Each row is a point. The last column is the point's height on a tilted bowl or saddle (a function of degree 2), plus a little noise. Along how many of its main directions does it bend up, bend down or stay straight?
In the rows, 128 means zero.

Points (16 x 4):
[[ 70 151 137  69]
 [ 49  81 125 126]
 [ 56  85 131 119]
 [ 94 137 183  96]
 [ 86 152 162  75]
 [193  98  93  72]
 [130 120 123  99]
 [125 150 138  95]
 [198 119  50  42]
 [167 135 131  99]
 [ 92 230 135 128]
 [ 46 101 113 108]
 [139 103 121 107]
 [177 122 147 120]
 [187 136 143 113]
 [ 29 149 131  50]]
Directions: 2 up, 1 down, 0 straight

Points:
[[105 105  71  87]
 [106  67 125  96]
 [123 112 152 114]
 [ 91 165  47  41]
 [185  87  84 101]
 [208 171 202  65]
 [ 92 211 157  50]
 [111  96  72  89]
 [ 98  82 116 101]
 [136 115 129 115]
 [ 63 105 202 111]
 [140 126  44  82]
 [163 106 159 106]
 [119  83 104 100]
 [159 131 183 101]
 [121 122  78  97]
 [143  91 182  96]
 [126 115  67  93]]
Directions: 0 up, 2 down, 1 straight

Points:
[[129 154  92 149 129]
 [131 159 104  80 122]
 [ 86 137 126  99 130]
 [105 141 156 157 141]
 [177 143 175 132 142]
 [155 139 141 154 136]
 [140 120 111 103 137]
 [136  42 210 171  63]
 [159 105 178  75 142]
 [150 168  76 161 114]
 [146 173 153 137 151]
 [104  80 150  90 131]
 [152 229 117 156 135]
 [149 106 168 110 138]
 [155 159 142 141 141]
 [ 84 146 143  97 134]
 [126 163 134 148 144]
 [ 70 121 195  47 121]
 [169 151  69 113 106]
 [118   7  19 121 249]
 [ 88 168 127 184 143]
 [162 180  70 104  89]
 [115 205 110 163 141]]
Directions: 1 up, 2 down, 1 straight

Points:
[[ 96 127 162 199 182]
 [154 121 175  87 149]
 [214 103 152 117 134]
 [ 91 210 146 150 179]
 [160 171  95 115 160]
 [102 106 130  89 125]
 [189 146 186 108 173]
 [105  65  88  92 143]
 [131 176 197 210 185]
 [157  66  40 113 177]
 [144 162 128 169 147]
 [ 53 167 128 152 160]
 [120 145 129 126 146]
 [163  56 172 136 174]
 [125 161 195 154 192]
 [156 130 153  73 131]
 [132 146 180 163 176]
 [117  54 158 129 184]
 [114 111 126  57  98]
 [143 110  68  79 136]
 [148 222 193 160 223]
 [177 101 129 194 126]]
Directions: 2 up, 1 down, 1 straight

Points, 44 rows:
[[119 113 194 134  91  92 140]
 [ 90  46 125  49  51 128  13]
 [167 161  65  70 166  98 176]
 [208 120 104 229 146 118 179]
 [132 137 152 148 156 121 110]
 [125 166 124 144 132 111 127]
 [101 151 133 155 137 180 104]
 [171 164  89 166 103  96 117]
 [191 111 123 233 156 109 176]
 [102  80 131 147 173 178 106]
 [169 143 146 136 142 161 103]
 [141  79 215 102 149 101  97]
 [108 125  94 172 176 124 148]
 [179  93  84 135 145 159  90]
 [115  97  65 142 167 158 110]
 [121 228 107 141 132 196 114]
 [ 54 122 208 127 203 143  62]
 [198  76  88 146  72 120  58]
 [189  88 100 238 114 114 192]
 [ 43  92 120 156  80 137 153]
 [172 154 156 100 144 128 122]
 [ 74 162 170  61  90  59 209]
 [149 119  60 126 142 185  63]
 [107 148 174 151 163 192  81]
 [122 164  72 130 129 100 133]
 [116 159  88 124 105  59 144]
 [237 110 145 148 101 106 135]
 [ 22  62 210 137  88  87 210]
 [ 92 161  46 151 189 128 186]
 [ 99 119 108 143 196 184 113]
 [126 144  83  87 106  90 104]
 [192 100  86  39 159 138  97]
 [ 72 217 144 117 131 113 177]
 [129 155 111 141 146 102 133]
 [183 135 160 123  59 131 122]
 [169 142 138 153 141 107 119]
 [ 88 104  47  51 155  45 174]
 [148  33 248  81 178 123  76]
 [167 140 110 136 193 120 143]
 [157  92 127 122 190 123 124]
 [140 128  98 175  67  79 121]
 [121 143 139  78 132 169  98]
 [166  85 129 124  95 158  77]
 [ 97 121 141 112  81 134 110]]
Directions: 3 up, 1 down, 2 straight
